Rows are points. The last column is the point's height on a tilted bowl or saddle (a function of degree 2), plus a little noise. Count its main directions that bend up, bend down and stay straight.

Points (12 x 3)
[[ -1.3  10.8  15.5]
 [ -1.6  28.0  10.7]
 [ -9.9   0.6  19.4]
 [-15.3   1.6  18.3]
 [-23.3 -10.4  12.1]
 [  8.5 -11.4   9.5]
 [-21.9   8.3  21.2]
 [  0.8 -34.7  11.9]
 [ 29.7  13.9 -28.0]
 [ -8.6   2.9  18.7]
 [  8.8 -12.7  11.1]
 [ 27.8 -17.7  -3.6]]
Directions: 0 up, 1 down, 1 straight

Points (18 x 4)
[[-27.2 -36.3   5.7  23.9]
 [ 16.7 -20.2  -2.6  15.9]
 [ -8.4  13.3   6.7   6.0]
 [  4.9   8.3   9.5   7.7]
 [  7.6  -4.6 -23.1  13.7]
 [-16.2   7.6 -14.6  10.7]
 [ -5.7 -18.5 -20.0  17.3]
 [-25.6  20.7  -1.6  11.0]
 [-17.4 -18.0   9.0   9.0]
 [ 13.9   3.3   7.8  11.0]
 [ -0.2  -6.1  18.6   3.8]
 [ 13.1 -31.8   5.8  16.7]
 [ 50.4   2.4  -1.7  44.1]
 [  8.1  16.5   0.4  11.3]
 [  2.4  15.8   9.6   8.3]
 [-22.7 -14.2  13.9   7.4]
 [-10.7  16.2 -11.5   9.4]
 [ 22.6  -6.4 -13.7  17.9]]
Directions: 2 up, 0 down, 1 straight

Points (22 x 5)
[[ -2.4  12.4 -26.2   5.7  -1.6]
 [-11.5   7.1 -16.8   5.3 -11.5]
 [ -0.3  -4.3  -1.8  21.9 -14.6]
 [  3.0  14.9  -8.2  -7.3  -2.9]
 [ -3.3 -24.5   5.2 -29.4  16.2]
 [  8.1  12.5 -11.7 -13.0   3.0]
 [  7.8  20.5  35.1 -32.9  53.0]
 [-15.6 -13.7  18.1   8.2 -12.9]
 [  1.3  -1.4   6.2 -29.2   8.9]
 [ 15.9  15.6  -9.9  -3.9   6.7]
 [ 17.4 -14.9   3.7  18.3   2.9]
 [  5.6   2.3 -12.2  11.3 -10.5]
 [ 16.3   3.7 -16.5 -10.8   7.0]
 [-14.7   2.2  10.6  -4.6 -15.2]
 [ 21.3  -7.5  -9.9 -14.0  13.6]
 [ 11.8  -9.8  -4.3  28.5  -3.2]
 [  6.5   7.3 -22.2  45.4  11.7]
 [-12.6 -30.9  20.1  31.7   7.9]
 [ 17.2 -33.7   0.9 -11.4  27.9]
 [-18.9 -19.6   7.8  14.3 -12.1]
 [ 23.1 -13.8 -14.9  23.8  10.9]
 [ -3.7   4.4   7.3  20.2 -15.5]]
Directions: 4 up, 0 down, 0 straight

Points (38 x 7)
[[  5.8   2.1 -18.2   3.5 -24.9  20.6  17.4]
 [-23.2 -18.6 -26.8   3.4  16.9 -19.5   0.1]
 [ -7.5  10.0   2.7   6.6  27.1  -3.7  -1.0]
 [ 16.8 -11.0   7.8  27.3  31.2  11.5  19.6]
 [  1.2  19.1  14.2 -21.7  11.1 -29.9  18.3]
 [ 27.2  -3.6  11.3  12.8   1.1  -6.4  -0.3]
 [-19.0  -0.3 -12.3  17.6   2.9   0.4  -7.8]
 [-18.5 -23.3   1.2  11.9   1.2 -12.0   0.5]
 [ 14.4  -4.6   1.9 -40.1 -19.1  -1.6  43.3]
 [-32.3 -23.2  -6.2  13.7 -17.3  23.9  13.9]
 [  2.3  -3.5  -2.7 -24.6  11.8 -26.5  16.9]
 [ -1.8   5.8  -7.3   6.0   2.6   3.0  -8.4]
 [ -8.7  -9.9  13.0  -8.4 -13.0  -7.0   3.3]
 [ -0.5 -15.4  15.5   4.3  21.9 -20.1  10.8]
 [-19.9 -11.2 -15.4  24.9  -7.7  -5.7  -1.5]
 [  3.1  -4.5  -6.1  20.2   1.0   0.8  -8.7]
 [-30.8   2.6  -4.4 -16.7   2.3   8.2  -2.1]
 [ -7.7   6.1   4.2 -16.2  28.9  -6.9   8.8]
 [-26.4  -6.0 -10.3 -18.2  17.8   3.5  -5.7]
 [-27.6   9.3 -12.9   1.5 -37.0 -18.5  19.3]
 [ 34.7  14.1   0.2  -5.6   5.2 -11.7  13.9]
 [ 19.2  10.6 -11.8 -11.5  -3.0  27.5  23.7]
 [-27.9  -8.5  20.8 -19.3  28.3  -9.0  19.5]
 [-10.6   4.9  -4.3   4.4 -11.7  16.0  -4.3]
 [ 22.8  15.7  -5.2  30.5   1.4   9.5  -7.3]
 [-15.3  -4.4  -6.3  16.6 -14.2  -8.0  -8.1]
 [-29.6  -1.9  12.9  -2.2 -11.5  -3.5  -6.0]
 [-29.8  -6.4 -19.1  -4.3 -10.3 -22.1   8.8]
 [ -4.0 -16.8 -23.5  -2.7 -18.3  -1.1  10.4]
 [ 27.1  -4.3  11.6  20.2  37.8  26.6  44.2]
 [-12.2   4.1  -8.7  24.3  -5.0  -0.6 -12.7]
 [  1.9 -22.3 -31.0  14.7 -13.9  -0.4  14.4]
 [ -4.7  -6.7   6.5   8.8   5.5 -15.8  -7.9]
 [ 18.5  15.0 -27.4  13.1  -0.6 -44.2  20.3]
 [-11.8   3.9  22.0  17.0  -1.4  19.4 -15.7]
 [ 12.1 -21.4  -4.9   3.1  -7.8 -32.1  20.9]
 [  5.5 -24.6 -17.9   6.7   2.3 -27.1  13.1]
 [-10.1  16.4 -13.6  11.6   4.6  45.0  25.9]]
Directions: 5 up, 1 down, 0 straight

Points (45 x 7)
[[ -5.6   7.3  -4.0  31.3  -9.9 -27.4 -10.0]
 [-30.2   7.2   4.6 -24.8  -8.9 -10.4 -14.2]
 [ 20.4  15.7  -5.4 -20.5   1.1  24.7 -19.0]
 [-36.2  12.2 -15.5 -38.4 -22.0  30.3 -36.0]
 [-23.2  18.0   4.7 -20.9  13.7 -17.0  -9.5]
 [  0.4   4.4 -14.8  -2.3  -5.5   2.3 -12.0]
 [ -3.0  -3.7 -23.7 -28.5 -27.9   3.7 -32.1]
 [-25.4   3.0  31.9  21.6   1.9  20.2  -5.8]
 [-23.1  19.0  11.7  -4.6 -26.2  -3.3 -16.6]
 [ 23.6   3.2   0.2  10.9   4.2 -23.3  -8.3]
 [ 15.3   2.1  13.7  -6.7  15.6  -1.5  -4.2]
 [-11.4  20.0  -6.4 -15.4 -22.7   2.0 -19.2]
 [ 11.4   7.9  10.3   9.4  12.9  13.4  -4.2]
 [  1.3   7.5  -0.7 -11.5  -8.6  -0.6 -10.0]
 [ 18.4  -9.3 -36.2  -3.0   7.1  -9.7 -23.2]
 [ 19.3 -12.5 -15.7   2.4 -25.7  -5.3 -17.4]
 [  5.2  -3.0  13.6 -13.7  14.4  12.8  -2.3]
 [-26.6   6.3 -25.3  -9.4  -4.0 -28.7 -14.4]
 [  0.5  -5.0 -31.6  18.8  27.8  12.7 -21.3]
 [ 10.3   8.2  17.5   5.6  19.9   8.3  -2.8]
 [  5.1   1.8   8.1   1.8  -2.4  -3.4  -4.1]
 [-19.9 -10.9 -24.0   9.4 -21.5  28.1 -31.3]
 [ -5.7 -14.2  25.1  -6.3 -11.4 -16.9  -7.4]
 [-27.4  16.0 -17.8 -13.5 -12.6  12.1 -19.1]
 [-28.2   6.2 -14.2   2.9 -31.4  -4.2 -21.6]
 [-18.3 -23.4  24.1  -1.9  19.9  21.0   0.4]
 [-35.7   8.7  -6.9  29.2   6.4 -21.0 -12.5]
 [ 16.9   4.4  -9.3  -8.5  23.6 -14.9 -12.9]
 [ 12.5  16.7 -31.3  12.8 -27.9  -6.6 -23.7]
 [  1.0  10.5  -7.5   0.9 -11.4  -9.5 -10.0]
 [ 41.2  17.9 -32.3   6.7 -27.1  -1.8 -32.6]
 [ -3.6 -26.3  29.4  -4.4  15.4   3.8   0.3]
 [-12.9  -1.4  -8.8  -4.6  11.0 -16.0  -7.1]
 [ -2.0   1.2  20.0  15.9 -10.6   5.1  -4.3]
 [-15.3  24.9   5.2  12.9   5.1  25.5 -11.4]
 [ 24.5   5.8  26.0  -5.4   8.2  -9.4  -5.2]
 [ -7.4   8.4   5.4  -0.6 -13.5   2.7  -8.7]
 [ 13.3   6.4   5.5   2.9  -3.7 -19.2  -6.7]
 [-20.7  -1.5  -5.7  -2.0  -5.6   2.8  -9.7]
 [-26.4   7.3  13.7  -6.1   6.7  -7.6  -5.5]
 [ 32.9 -15.8   4.7   3.1  13.6  18.6  -7.2]
 [ -6.6 -25.9 -18.1   7.7 -15.2   3.0 -20.6]
 [ 20.1 -17.1  13.6   5.9  16.2  18.0  -1.5]
 [-15.0   2.5  -8.7 -32.7 -30.7   2.2 -29.3]
 [ 17.4 -29.3 -24.5  -0.7  -7.9  -2.9 -22.7]]
Directions: 0 up, 4 down, 2 straight
